Each row of a before or after table is a point. One or more steps were done to the points. Then noise was added and the rows were shuffled. The steps act on how far a point lies along the listed directions, d1 being the first. Write out the steps. A step turns or swaps two directions, mirrors them in a line or flattens them onto one, adds a multiple of one to another, or multiplies one. Angles are multiples of 10 degrees, from the lower direction toward the higher: turns from -170 to 170, lines from 10 to 170 but not 90. Use the fewest steps. Two steps may share a direction if one is a turn and the other turns, adds or multiplies; they go together, in the order done. Otherwise the lowest direction goes first.

Directions:
(1): [-49 -13]
(2): [-13  49]
Before, 10 rows:
[[ 45  -6]
 [ 49  -1]
 [ 31 -32]
 [ 24  46]
 [ 24 -40]
 [ 25  91]
 [-50  10]
 [-32  16]
 [  2  -4]
 [ 26 -21]]
After (10 x 2):
[[-34 -29]
 [ 13 -52]
 [-32   1]
 [ 42 -91]
 [-45   5]
 [-47  17]
 [ -1   0]
 [ 44  23]
 [ 37   9]
 [-38 -26]]
Steps: turn d1 and d2 by 140 degrees

Directions:
(1): [  3 -30 -61  21]
(2): [-27  52 -14  38]
(3): [ 12  34 -34 -51]
(4): [-65 -17  -3 -24]
Before (14 x 4):
[[ 80 -29 -33 -12]
 [ 14  51  19  54]
 [ 24 -21  14  24]
 [-20  17  15 -84]
 [-19  15   9   7]
 [-46  41 -26 -17]
 [-45   8 -49  12]
 [ 42  17 -24  64]
 [ 38  -3 -15  64]
 [-42  -2   5  32]
 [ 44 -20 -63 -63]
 [-21 -58 -14   5]
 [-15 -27  -1 -13]
 [ 78  21  29 -61]]
After:
[[-40 -49 -12  19]
 [  5  57 -13   2]
 [ 41 -31  55   9]
 [ 26  98  20  31]
 [ -2 -47  -2 -19]
 [-22 -12 -44 -35]
 [-32 -31  10  44]
 [ 28 -22  20 -21]
 [-26  44 -11  38]
 [ 23   7   2 -29]
 [-15   4 -24 -13]
 [  3 -16  10   2]
 [ 27 -24  33  -1]
 [-46  59 -33  41]]
Steps: flatten d1 and d4 onto the line at 50 degrees; turn d2 and d3 by -120 degrees

Directions:
(1): [-39 -16  43  16  48  37]
(2): [  8 -21  59  25 -26 -47]
(3): [-67  23 -18  -3   5 -47]
(4): [ 36   6  -1  -9  67 -41]
Before, 11 rows:
[[ -7  -6   7   4 -15  25]
 [  6  16  16  -5  10 -52]
 [ 39  13  -3   9  24 -25]
 [-20   6  40  -1  -2  42]
 [-17  -7  46  23  31 -95]
 [-34 -20   7 -19   8  26]
 [  4 -21  24  20 -21  23]
 [ -9 -10  10  -2 -11  36]
 [ 35  27 -36 -12  80 -74]
 [-28  14 -18   3 -28 -26]
 [ -8 -17  31  32   5  31]]
After:
[[ 21   0  -2 -13  27 -11]
 [ 25   6 -29  -4  18  -3]
 [  3   8 -16   0 -19 -27]
 [ 18   4  -5  -7  17 -11]
 [ 13   8 -25   7  43  12]
 [ 17  27   6 -24  47   1]
 [-76 -19  44  41 -51  49]
 [-28  16  -7  -6 -29  29]
 [  2 -17   7 -27  40 -14]
 [-57  16 -51  -9 -14  66]
 [-20   5  11  24 -29  32]]
Steps: turn d1 and d2 by -150 degrees; turn d1 and d4 by -140 degrees; multiply d3 by 0.4

Directions:
(1): [  3  67 -46  32  47 -15 -26  17 -16]
(2): [-13 -34 -25 -18  49  25  15  58  50]
(3): [-56 -10 -43  19 -50 -46 -14   4  34]
(4): [-35 -24  36  -8  33 -60   7  31 -50]
(5): [-50 -23   9  47   3  61 -37   1 -30]
Before, 13 rows:
[[ 14 -17  43 -32   7 -29  37   1 -13]
 [-95 -78  -1  36 -39  54 -25  31  28]
 [ 15   9  18  -4   1 -14   9  -5 -30]
 [ 17 -21  27 -31   6 -10  17  15  -5]
 [-95 -75  10  21 -27  15 -10  11  11]
 [-15 -12  13  12   1 -21  -1   1 -39]
 [-15   1  -1  -1 -23 -17  11   4 -18]
 [-19 -13 -16  -1  -9 -14  -4   5  18]
 [-11 -20  15  -1  37   0 -16  20 -11]
 [-36 -10   0  -5 -28 -49   4 -19  -7]
 [-34 -33   1 -19 -21 -43  12  11  -1]
 [-26   5 -32  22 -33 -46  -8   6  -7]
 [  2   6   4   1 -42 -30   5 -31   9]]
After:
[[-40 -21 -16  22 -44 -31  -8   1 -11]
 [-54 -14  10  21 -11 -17 -15 -14 -32]
 [  8  -3   3 -14  36 -26  -7  20   4]
 [-49 -26   4  16   4  -1 -16  15 -31]
 [-23  -5  23  25 -28   8 -15 -26 -20]
 [ -4 -20  53   0  24  15  14   4 -45]
 [ -9   0   4   7   9 -39   3   7 -41]
 [ 11  -1  26  -7  -5 -15  13  -5 -32]
 [-21  -1   2   9 -14  -6   4   6 -28]
 [-48  52 -82  62  43  12 -47  53  21]
 [  5 -17  25  -8  24  23   0  15 -24]
 [-64  30 -53  55  50  -4 -39  30  -9]
 [-26 -15 -15  11  -3   6 -12   4  12]]
Steps: turn d1 and d5 by -110 degrees; turn d3 and d5 by 30 degrees; add -0.3 times d2 to d4
